Each row of a before or after table is a point. One or more steps were done to the points. Then noise was added and the rows were shuffled. The steps act on columns, c1 being the first. Write out the steps. A step turns or swaps two columns, mirrors them in a line or flattens them onto one, adds a multiple of one to another, or multiplies or shifts one. Angles are multiples of 10 degrees, from the lower column toward the higher: turns from -170 to 170, lines from 10 to 170 but not 90. Use the fewest steps. Two steps may share a column if one is a turn and the other turns, adds or multiplies; they go together, in the order done. Otherwise the lowest column goes first.
In the rows, 128 means zero.

Before, 8 rows:
[[141 112 197]
 [ 66 208  91]
 [140 113 104]
 [137 109  68]
 [ 89 160 123]
 [ 72  93  63]
 [100 121  86]
 [125 111 121]]
After (8 x 3):
[[119 142 115]
 [ 38 117 214]
 [ 70 168 140]
 [188  73  81]
 [ 96 190 140]
 [ 83 117 160]
 [126 159 127]
 [ 29 200 129]]
Steps: add 0.7 times c3 to c1; turn c2 and c3 by 120 degrees

Before (12 x 6):
[[171  81 198 157  76  83]
 [140 103 132 168 120 136]
 [144 176 102  71 121 167]
 [ 95 173 165  97 152 137]
 [185  48 100  75 194  87]
 [180 115 197 175  93 122]
 [115 167 116  88 120  95]
 [ 77 242 106  90 116 103]
 [132  82  54 110 174  99]
 [168 117 186 176 112  81]
 [117 109 180 142  66 129]
 [169  68 203 147  99 113]]
After:
[[133  47 100 208 200  84]
 [138 172 104 181 128 169]
 [147 170 171 128 142 136]
 [110  66 208 151  74 113]
 [108 117 189 126  97  79]
 [132  78  54 143 196 102]
 [130 115 183 110  54 130]
 [ 94 116 198 141  73 129]
 [111  80 199 139  58  85]
 [153 237 109 116 121 100]
 [144 164 118 144 125  93]
 [118 101 133 111 118 133]]
Steps: turn c1 and c4 by 130 degrees; multiply c1 by 0.4; add -0.3 times c3 to c5

Before:
[[136 169 116 119 129 149 142 121  94]
 [157 119  87 132  98 152 162 153 124]
 [ 81 166  67 125 135  22 123 103 183]
 [172  98 177 170 113 105 174 167 127]
 [111 122  61  82 168  85  92  67 138]
 [109 130 116 104 148 164 165 146 140]
 [130 116 134 220 125 129 157 164 136]
 [132 176  62  76 168 112  80 105 176]]
After (8 x 9):
[[171  99 125 125 111  70 175 235 173]
 [140 167 143  90 125 145 143 139 123]
 [114 118  63 137 162 172  89  19  88]
 [128 118 134 137 121 116 156 204 215]
 [109 131 153 138 146 143 163 200 105]
 [ 80 171   7 183 135 141 123  95 127]
 [166 123 135 124 100 173 162 204 129]
 [131 174  86 175 167 187  78  34  71]]
Steps: turn c3 and c6 by -70 degrees; swap c4 and c9; add 1.5 times c7 to c8
